Rows are points. The ring and each string are closed loops that go straight from each point to the next, and from the last back to the first. Before rounding, they use only three directions, however many columns there are. How many times does the string pass through the ring? Passing back the other way cancels.
In the rows, zero is written as 128.

Ring (10 x 4):
[[166  97  92 127]
 [169 140 108 131]
 [151 167 124 129]
 [120 182 142 120]
 [ 77 173 156 106]
 [ 51 141 152  95]
 [ 48 107 136  92]
 [ 65  80 115  96]
 [ 97  65  97 104]
 [143  73  88 118]]
String, 21 rows:
[[ 25 118 165  80]
 [ 61 119 165  88]
 [ 82 126 142 100]
 [ 76 138 123 108]
 [ 41 160 139 101]
 [ 30 172 169  92]
 [ 53 160 191  87]
 [ 40 178 174  94]
 [ 43 177 158  99]
 [ 71 153 127 109]
 [ 91 134 138 106]
 [ 77 137 164  95]
 [ 54 139 182  85]
 [ 23 145 170  85]
 [ 66 121 165  89]
 [ 92 115 149  98]
 [ 73 125 125 104]
 [ 83 114 143  98]
 [ 63 108 155  89]
 [ 25 105 166  77]
 [  7 121 143  85]]
Times through: 0
String (16 x 4):
[[112 198 114 131]
 [102 156 113 120]
 [ 93 200 128 123]
 [ 89 210 158 115]
 [ 95 186 171 107]
 [108 151 167 103]
 [104 136 124 113]
 [ 91 168 118 119]
 [107 146 129 114]
 [102 171 114 123]
 [120 203 128 129]
 [140 203 139 130]
 [145 170 148 120]
 [130 142 140 114]
 [118 143 124 117]
 [122 186 117 129]]
Times through: 2

Ring (9 x 9):
[[203 122 115 134 114 123 130 161 100]
 [182 148 142 153 116 116 116 144 107]
 [129 163 165 158 113 113 114 124 117]
 [ 86 160 171 148 108 115 123 115 121]
 [ 50 138 158 123 100 123 143 115 122]
 [ 54 107 130  97  95 131 164 129 116]
 [ 90  86 104  84  95 137 173 147 108]
 [131  80  90  85  98 137 170 160 101]
 [186  93  91 105 107 132 153 169  97]]
String:
[[ 55 142 196 127  97 114 126 111 140]
 [  7 136 157 115  96 126 154 106 123]
 [ 49 140 121 126 105 130 157 118 103]
 [108 129 138 125 105 124 141 134 113]
 [109 130 176 125 101 116 126 130 132]
 [ 83 166 199 153 106 109 110 109 134]]
Times through: 1

Ring (9 x 14):
[[227 141 103 137 127 100 148  98 142 122 138  97 123 148]
 [198 184 117 149 116 103 143  98 136 130 145  94 134 140]
 [136 201 141 159 104 115 130 119 128 133 148 110 143 135]
 [ 95 183 150 158 100 126 121 139 126 127 146 130 143 135]
 [ 75 146 148 151 101 133 116 156 128 118 141 148 137 140]
 [ 94  88 132 136 113 135 118 164 134 105 132 159 123 150]
 [129  65 120 128 122 129 123 156 139 100 128 155 116 155]
 [183  63 107 125 132 117 134 135 144 102 126 137 112 158]
 [219  90 100 128 134 106 143 114 145 110 130 116 114 156]]
String (7 x 14):
[[163 154 143 153 118 112 128 121 131 125 136 117 136 142]
 [192 160 157 161 125 104 127 110 128 131 130 107 140 142]
 [241 166 133 154 131  93 141  88 135 132 134  87 134 144]
 [249 184 101 144 125  91 155  78 141 132 145  76 129 143]
 [213 210  99 146 113  98 154  84 140 135 154  78 133 138]
 [177 231 168 176 112 101 128  97 122 146 142  90 154 131]
 [159 184 186 176 118 108 116 117 120 137 130 112 152 136]]
Times through: 0
String:
[[145 237 115 154  96 111 143 104 133 138 161  93 142 131]
 [161 211 167 172 111 106 125 108 123 141 141 101 151 133]
 [160 173 182 172 120 109 116 120 121 135 129 115 149 138]
 [156 163 108 140 110 115 140 119 138 122 148 113 128 142]
 [149 181  84 133 102 117 149 115 142 122 158 107 125 140]
 [125 217 112 149  95 118 140 116 134 131 160 105 138 133]
 [131 168 101 137 103 121 140 126 139 120 153 118 128 141]
 [133 148 167 161 116 118 116 136 125 125 131 131 141 141]
 [ 95 181 206 181 108 122 102 143 114 135 130 135 157 133]
 [ 77 213 186 177  96 125 109 140 116 138 144 129 157 129]
 [102 214 120 151  92 123 135 126 132 130 159 114 140 132]
 [131 199 102 142  97 118 143 118 137 127 159 108 133 136]]
Times through: 0

Ring, 7 rows:
[[198 180  92 133 144  77 171 127 127 117 119 104  85 114]
 [159 204 105 128 116  86 140 132 103 118 115 116 102 109]
 [108 180 122 119  92 114 113 117  92 112 120 136 133 113]
 [ 71 126 126 113  83 145 101  92  96  99 127 153 157 120]
 [ 69  65 112 115  98 161 111  71 115  87 130 156 157 126]
 [127  58  95 124 132 140 151  74 140  90 132 136 129 129]
 [171  96  92 129 148 112 173  92 145 101 132 119 109 127]]
String (12 x 14):
[[142 249 147 117  91  87 125 139  81 132 129 126 134 113]
 [102 224 128 119  77 104  99 133  74 119 113 136 131 105]
 [ 97 162  92 126  94 117 104 118  93 101 102 135 113 104]
 [125 138 103 124 113 117 132 105 113 103 120 131 120 116]
 [146 202 147 115 103 100 139 119  99 125 140 129 143 123]
 [161 213 130 122 112  87 144 129 101 125 130 120 121 116]
 [159 175 116 124 121  97 149 117 113 116 128 121 117 118]
 [151 152  81 132 127  99 143 117 118 104 109 118  92 110]
 [199 201  70 141 143  65 163 142 120 116 101  97  61 103]
 [215 234  99 134 140  56 171 147 115 129 116  96  77 109]
 [184 218 121 126 124  76 157 134 108 127 127 111 107 115]
 [152 185 122 122 114  97 143 120 107 118 128 123 122 118]]
Times through: 0

Ring (9 x 14):
[[185 132 119 100 108 146 107 116 161 123 163 148 166 125]
 [171 181 106 107 113 129 105 123 150 111 158 154 166 138]
 [140 199 105 114 123 116 110 132 136 109 145 150 155 144]
 [ 85 186 109 125 138 102 126 149 114 116 120 135 128 138]
 [ 65 161 113 127 143 101 134 155 108 124 112 126 115 130]
 [ 66 102 128 123 141 115 140 153 114 139 110 116 107 112]
 [ 87  76 139 116 134 131 137 144 126 145 119 117 114 107]
 [142  71 144 104 119 150 123 125 149 143 142 129 139 108]
 [166  89 136 100 113 153 116 119 157 136 153 137 152 113]]
String (27 x 14):
[[161 200  77 114 115 112 107 132 144 103 156 153 159 137]
 [156 183  72 115 115 111 111 135 143 107 155 148 152 129]
 [150 164 101 111 118 123 113 131 143 116 150 145 152 130]
 [148 151 133 107 120 136 112 124 144 123 146 145 155 134]
 [177 165 136 101 113 145 103 114 155 118 158 154 172 141]
 [212 188  98 100 102 138  94 111 167 105 177 163 184 140]
 [213 191  75 103 100 129  96 116 166 101 179 162 181 135]
 [198 182  85 105 105 129 100 119 161 106 172 158 174 134]
 [182 177  82 108 109 124 105 124 154 108 165 153 165 131]
 [145 151 113 110 120 128 115 130 142 120 146 142 150 129]
 [141 145 147 106 123 140 114 124 142 127 142 143 154 136]
 [167 177 138 103 117 141 104 117 150 117 154 155 170 146]
 [176 207 107 107 113 127 100 120 150 105 160 160 173 148]
 [167 214 109 108 116 124 101 123 146 104 156 159 171 151]
 [161 233  85 114 117 110 102 129 141  97 156 160 167 151]
 [143 214  74 119 121 103 110 138 135 101 149 151 152 141]
 [130 181  85 119 123 107 117 141 132 111 142 142 142 131]
 [124 168 110 116 126 117 118 137 132 118 137 141 142 133]
 [121 166 135 113 129 126 117 133 131 122 134 142 146 139]
 [117 216 123 117 132 113 113 135 125 109 133 150 151 154]
 [116 249  97 122 131  97 111 141 121  98 135 154 151 159]
 [121 206  83 122 127 100 116 143 127 106 139 145 143 139]
 [124 165  98 118 125 113 120 140 132 117 138 139 139 129]
 [123 145 124 113 127 126 120 135 134 125 136 137 140 129]
 [130 174 143 110 127 131 113 128 135 121 137 146 153 145]
 [150 218 112 112 121 119 105 127 138 105 148 157 164 153]
 [173 243  78 113 114 109  99 127 144  93 161 164 172 153]]
Times through: 4
String:
[[148 185  73 117 118 108 113 137 139 107 151 146 149 130]
 [165 224  66 116 114 105 104 133 143  96 159 157 163 143]
 [162 234 104 111 118 117 100 125 142 100 154 162 171 157]
 [144 211 131 110 124 125 106 125 137 110 144 155 164 155]
 [137 231 111 115 126 112 107 131 132 103 143 156 161 157]
 [125 231  96 120 128 103 111 139 126 102 139 152 152 152]
 [112 205 137 115 133 118 114 134 124 114 130 148 150 154]
 [112 163 147 112 132 128 119 133 128 125 129 140 143 141]
 [117 150 117 116 128 120 122 138 131 123 133 136 137 129]
 [110 169  93 121 129 106 123 145 125 116 133 136 132 128]
 [113 155 103 119 128 113 123 142 128 120 133 135 134 127]
 [100 180  86 125 132  98 125 150 120 113 129 135 128 130]
 [ 79 208  85 130 139  87 126 156 109 108 120 136 124 140]
 [ 69 217 109 129 144  92 126 154 104 110 114 138 126 149]
 [ 83 194 139 121 141 111 123 143 113 119 117 139 134 150]
 [103 165 143 115 134 123 121 136 124 125 125 138 139 141]
 [117 149 117 115 128 121 122 138 131 123 134 136 137 128]
 [111 191  88 123 129 101 120 145 124 110 134 141 137 135]
 [114 233  74 126 129  91 115 147 121  99 136 148 143 146]
 [125 241  94 120 128 100 110 139 125  99 139 154 154 156]
 [137 229 121 113 126 116 106 129 132 105 142 157 162 159]
 [150 233  80 117 120 104 106 134 136  97 151 157 160 150]
 [150 207  72 118 118 105 110 136 138 102 152 151 154 138]
 [171 236  70 114 113 107 101 129 144  94 162 161 169 149]
 [178 228  99 108 113 121  98 121 148  99 162 164 176 154]
 [159 187 133 105 119 134 105 120 145 114 150 154 167 148]
 [139 158 131 109 123 132 114 127 140 122 142 144 152 136]
 [134 156 102 114 122 120 118 135 137 119 143 140 143 127]]
Times through: 3

Ring (10 x 14):
[[185 148 120 139 165 135 122 140 141 133 151 130 192 114]
 [175 174 121 141 163 124 140 129 131 138 154 126 212 108]
 [147 192 126 142 150 116 158 114 123 142 151 121 206 108]
 [108 185 134 140 128 118 163 103 120 142 140 120 162 117]
 [ 94 172 141 138 118 122 158 102 123 140 134 119 132 125]
 [ 92 143 156 132 109 129 141 110 136 134 130 116  88 141]
 [110 121 165 127 112 136 124 123 148 128 132 113  70 150]
 [143 105 160 126 128 143 106 139 158 124 137 117  82 149]
 [169 108 142 130 146 146 102 147 156 125 142 125 119 137]
 [182 126 126 135 159 143 109 146 149 129 147 130 161 123]]
String (26 x 14):
[[171 181 157 134 151 112 146 125 138 137 160 104 188 124]
 [131 151 118 140 140 136 136 121 130 136 136 134 155 116]
 [105 154  79 149 139 146 144 111 114 141 123 157 169  98]
 [108 195 103 148 138 122 168 100 109 147 137 136 198  98]
 [120 215 151 140 132 100 179  97 117 146 152 105 191 116]
 [129 188 163 134 129 108 160 109 130 140 151 102 159 129]
 [126 163 148 135 130 122 146 115 133 137 142 115 142 128]
 [133 167 167 131 128 115 147 116 139 135 148 103 136 136]
 [112 173 188 128 112 108 155 108 139 136 147  92 110 147]
 [ 68 154 185 127  90 118 154  98 136 135 130  99  59 154]
 [ 68 122 132 135 102 145 134 108 132 133 115 135  66 136]
 [ 91 119 107 140 121 153 126 117 130 133 117 148  99 123]
 [139 144 158 131 131 127 131 126 144 132 144 112 123 138]
 [145 131 192 122 123 123 122 132 158 126 148  94  87 158]
 [159 112 215 115 120 125 108 143 173 120 152  84  58 174]
 [143  82 166 123 124 151  92 146 166 120 134 118  53 158]
 [189  93 202 115 137 136  89 159 181 116 154  93  71 170]
 [190 120 185 122 145 129 105 151 168 123 157  98 113 154]
 [164 136 154 130 143 131 120 137 150 129 148 114 136 136]
 [128 119  99 141 141 154 117 130 134 132 126 151 134 115]
 [156 104  81 143 157 165 101 144 139 130 128 161 152 109]
 [182 119  89 142 169 156 104 148 141 131 139 153 182 106]
 [143 124  71 147 156 159 117 133 128 135 127 164 172  99]
 [141 142 111 141 146 141 128 127 133 135 136 139 159 114]
 [189 176 163 132 157 112 139 133 144 135 165 100 191 127]
 [219 211 166 135 174  96 153 132 140 139 181  91 249 117]]
Times through: 0
String, 18 rows:
[[178 146 153 131 151 127 123 138 149 130 154 112 158 132]
 [152 141 132 136 145 136 126 131 140 133 142 126 150 124]
 [202 148 159 130 161 124 119 146 154 129 162 107 174 132]
 [228 131 150 130 175 133 103 160 162 126 165 113 183 130]
 [182 106 112 136 161 155  97 152 151 126 141 142 150 122]
 [145  91  92 140 148 167  96 144 144 127 124 158 122 118]
 [168  86 140 128 144 156  88 154 162 121 137 131  95 142]
 [186 111 204 117 136 128 101 152 175 120 157  88  86 167]
 [155 125 178 124 131 130 116 137 158 126 148 103  99 152]
 [138 140 144 133 134 133 129 127 142 132 140 121 128 132]
 [110 115 118 137 126 151 119 125 138 131 123 142 100 128]
 [133 138 138 134 133 135 128 126 140 132 138 124 127 130]
 [149 126 185 123 126 127 118 135 159 126 147  99  90 156]
 [168  95 216 113 122 131  95 151 180 116 151  86  46 179]
 [147  84 147 127 132 155  93 147 161 121 132 128  73 148]
 [152  86 122 132 142 161  92 148 155 123 130 142  98 134]
 [209  97 154 126 160 147  86 164 170 120 153 118 127 143]
 [226 127 169 125 167 129 101 161 168 124 166 103 162 141]]
Times through: 0

Ring, 8 rows:
[[160 190  63 129 137 103 104 111 133  97 168 187 135 148]
 [133 207  87 138 159 104 118  80 127 117 184 204 168 123]
 [113 168 144 158 162 120 137  75 125 143 152 186 174 102]
 [107 125 184 173 154 135 147  86 126 156 115 161 163  94]
 [110  70 213 179 131 154 155 117 129 152  72 120 136  98]
 [124  59 192 165 110 159 149 144 133 127  67 101 115 116]
 [152  90 130 143 100 143 127 158 137  96  92 113  99 145]
 [166 130  90 134 109 123 111 148 137  90 121 141 103 156]]
String, 11 rows:
[[100 104 172 149 122 158 158 120 129 115 115 122 151 103]
 [117 126 133 136 119 147 143 126 131  98 133 133 143 121]
 [146  90 157 163 119 137 129 137 134 127  83 128 110 130]
 [172  77 136 158 103 133 115 162 139 114  69 116  81 152]
 [195 133  65 133 104 110  92 161 141  86 114 146  80 176]
 [160 213  29 109 130 103 101 116 133  71 196 190 139 157]
 [133 200  71 122 141 114 120  99 129  91 188 186 160 132]
 [123 249  61 125 171  97 117  60 124 109 224 228 192 119]
 [117 174 154 173 178 109 132  60 123 165 147 203 178  96]
 [126 100 199 189 153 129 138  96 128 173  83 155 140 101]
 [121 118 161 159 135 138 140 111 129 131 113 145 143 112]]
Times through: 0

Ring:
[[119 110 112 106 106 104 153  79 121 139 152 169 161 127]
 [136 129 128 129 106 101 128 114 129 127 149 136 139 125]
 [148 142 151 155 114 115 131 155 127 106 139 105 102 131]
 [140 132 149 146 120 124 154 146 119 108 136 119 102 134]
 [136 126 145 130 132 126 164 146 126 125 133 133 107 129]
 [121 110 119 103 122 113 165  97 125 145 144 168 148 125]]
String:
[[125 115 128 117 120 118 165 110 121 131 142 155 134 129]
 [115 103 118 102 121 120 180  88 116 140 143 175 148 129]
 [116 104 116  92 130 117 177  94 126 154 141 180 151 123]
 [132 123 129 107 135 111 150 131 142 152 138 153 133 118]
 [143 136 141 127 130 110 135 151 143 138 137 129 117 120]
 [127 117 125 116 116 111 154 106 125 134 145 154 141 127]
 [109  98 105  99 103 109 171  57 109 137 153 184 170 131]
 [102  90  94  90  95 104 173  33 105 140 159 198 187 132]
 [108  97  96  93  95  98 158  41 113 143 160 190 187 128]
 [107  96  93  95  87  95 155  32 109 139 163 191 192 130]
 [117 107 107 110  93  99 148  61 113 131 158 170 171 130]
 [125 116 119 121 101 105 147  88 117 125 152 154 151 130]
 [128 121 117 126  90  95 129  82 119 121 157 147 158 130]
 [137 130 128 137  97  98 122 109 125 118 152 131 140 128]
 [135 127 131 135 104 107 137 112 121 117 148 134 134 130]
 [140 133 139 138 113 110 135 133 128 120 143 125 122 128]
 [136 128 135 139 105 111 141 118 119 113 146 130 127 132]
 [139 131 139 146 104 112 138 124 118 107 146 122 121 133]
 [135 126 136 137 110 114 147 121 119 114 144 132 124 132]
 [148 142 149 144 124 113 131 160 137 121 137 113 105 125]
 [160 154 163 160 128 116 120 189 141 112 132  89  84 125]
 [142 134 153 157 112 124 150 146 114  96 138 110  98 138]
 [131 121 145 149 108 130 170 121 100  93 140 127 108 143]
 [142 134 156 153 123 130 158 156 117 102 133 112  91 136]
 [138 129 152 146 125 132 166 150 116 106 133 121  96 136]
 [125 113 139 132 118 133 184 116 104 109 138 144 115 139]
 [130 120 137 128 120 123 165 122 117 120 139 142 121 132]
 [142 134 144 134 126 115 141 149 134 127 137 125 112 125]
 [147 139 152 135 140 121 145 172 142 132 130 119  98 122]
 [144 136 150 129 143 122 151 169 142 136 129 126 101 121]
 [142 134 144 130 132 116 143 154 138 133 135 127 111 122]]
Times through: 0
String (23 x 14):
[[153 147 156 152 125 115 128 172 137 115 135 102  95 126]
 [139 131 143 139 118 117 147 138 124 116 139 125 113 130]
 [128 119 135 134 110 121 163 111 110 111 143 140 124 136]
 [146 139 150 144 125 118 139 159 132 118 135 114 102 127]
 [149 141 160 160 121 126 145 167 122 100 133 101  87 134]
 [154 147 158 154 126 117 130 176 136 113 133 100  91 127]
 [141 133 142 137 119 114 141 140 129 121 140 125 116 128]
 [162 158 162 159 127 110 110 192 147 117 133  88  88 122]
 [167 163 161 166 119 103  94 191 149 112 137  79  90 121]
 [154 149 144 151 107  97 101 150 140 117 146 103 118 123]
 [138 131 125 131 100  95 118 109 130 126 152 134 145 125]
 [113 102 104 108  90 101 155  51 108 128 159 176 175 133]
 [131 122 130 124 114 112 149 114 124 127 144 144 134 128]
 [141 134 134 124 123 104 129 137 142 139 142 134 129 119]
 [114 104 104  98 103 101 155  63 120 144 155 180 174 126]
 [ 94  81  84  83  86 101 178   7  98 141 165 212 203 134]
 [118 108 115 112 104 110 161  77 113 129 151 166 156 131]
 [139 131 137 130 120 111 139 135 132 128 141 131 123 125]
 [122 113 118 119 100 107 152  82 114 124 152 158 153 132]
 [139 133 129 137  98  96 117 112 128 119 152 128 140 127]
 [167 164 159 164 117  98  89 188 152 115 139  81  96 120]
 [151 145 150 161 103 108 118 148 125 100 144 100 107 132]
 [137 128 139 138 112 115 146 127 121 115 143 129 121 131]]
Times through: 2

Ring:
[[119 104 132  97 124 120 134 108 142 152 149  90 142  75]
 [140 112 107  97 144 135 171 134 116 151 138  96 114 131]
 [143 110  92 105 149 136 179 146 108 142 129 114 102 171]
 [133 103  92 116 141 126 162 141 117 133 126 130 107 179]
 [118 106 123 127 120 107 127 120 159 126 129 139 131 172]
 [112 110 146 124 110 100 111 106 179 130 137 128 147 141]
 [111 106 146 110 112 107 114 100 167 142 146 106 152  93]]
String (25 x 14):
[[145 101  78  87 158 149 192 147  78 156 138  90  99 121]
 [142  99  76  93 156 145 188 147  82 150 135 100  98 136]
 [141  94  66  95 158 147 190 151  73 147 132 106  93 142]
 [150 113  81 110 155 139 191 157 100 138 122 124  90 206]
 [145 108  79 114 153 136 184 156 102 133 121 132  92 209]
 [128  84  66 108 148 135 169 144  84 135 129 127 100 152]
 [121  88  87 108 137 126 151 130 106 137 134 121 116 130]
 [118  85  83 117 135 122 147 133 109 128 129 137 113 154]
 [116  93  98 125 128 113 136 129 131 123 127 145 119 172]
 [112  91 106 119 124 113 129 120 135 129 133 133 128 139]
 [109  98 122 129 115 102 116 114 160 123 131 143 136 158]
 [115 118 148 138 109  94 111 112 193 120 127 148 142 191]
 [124 122 145 128 116 104 126 117 181 129 130 133 137 180]
 [121 115 139 121 118 108 127 115 169 134 135 124 138 154]
 [121 121 151 124 113 103 121 111 184 133 135 125 144 159]
 [120 109 133 113 121 112 131 114 157 139 139 115 137 130]
 [110  95 126 104 119 114 123 105 143 144 147 103 144  81]
 [103  94 144  98 110 109 108  90 156 151 156  88 160  36]
 [117 112 152 102 115 111 122 100 167 150 150  91 152  80]
 [133 127 145 113 124 114 142 119 169 142 136 110 134 154]
 [122 101 119 100 129 123 143 117 131 148 144  98 132  96]
 [117  87 103  89 134 130 146 115 106 155 150  86 131  55]
 [132 100 105  82 142 139 166 124 103 162 150  75 123  67]
 [147 126 121 101 142 132 174 136 133 150 135  97 115 155]
 [152 120 102  94 153 143 190 145 107 155 135  92 104 150]]
Times through: 2
String, 26 rows:
[[113  89 123  79 126 128 135 100 118 165 161  66 147   7]
 [130 120 142 102 125 119 143 114 157 150 144  94 138 112]
 [129 116 132 110 127 117 143 120 153 142 137 110 131 141]
 [116  94 118  98 126 121 135 111 129 149 148  96 137  74]
 [105  87 126  91 119 118 121  97 132 155 157  84 151  27]
 [103 102 159 101 105 104 101  86 174 150 156  89 166  43]
 [124 130 164 123 111 101 121 108 196 135 136 120 147 160]
 [123 116 140 118 119 109 130 115 168 136 136 120 138 149]
 [109  92 119 108 120 113 123 109 139 140 143 112 140  94]
 [104 102 142 127 106  96 102 102 178 127 137 134 151 133]
 [109  94 121 118 117 108 119 111 149 132 138 127 139 124]
 [123 110 126 121 123 111 134 121 156 132 132 128 130 161]
 [131 126 138 131 122 106 136 126 177 126 125 140 128 209]
 [122 116 131 139 118 101 126 124 176 118 122 154 129 214]
 [110  94 112 127 120 107 122 119 147 123 130 143 131 158]
 [114  94 112 116 123 113 129 118 138 132 135 127 131 132]
 [124 110 125 119 124 113 136 121 154 133 133 126 130 158]
 [122 123 148 135 113  99 120 117 190 123 127 143 138 198]
 [112 119 159 137 103  91 102 105 203 122 131 143 151 176]
 [ 97  98 150 122 101  94  92  92 182 131 144 125 160 100]
 [103  86 122 104 116 112 115 101 139 143 148 106 147  65]
 [102 102 156 109 103 100  98  88 178 143 151 103 164  67]
 [114 113 158 109 110 105 114  97 178 145 148 100 156  91]
 [131 122 139 116 124 114 141 120 165 139 135 115 133 158]
 [117  94 113 100 128 122 138 114 126 147 145 100 134  84]
 [108  81 113  82 127 127 132 102 111 160 159  75 144  11]]
Times through: 1
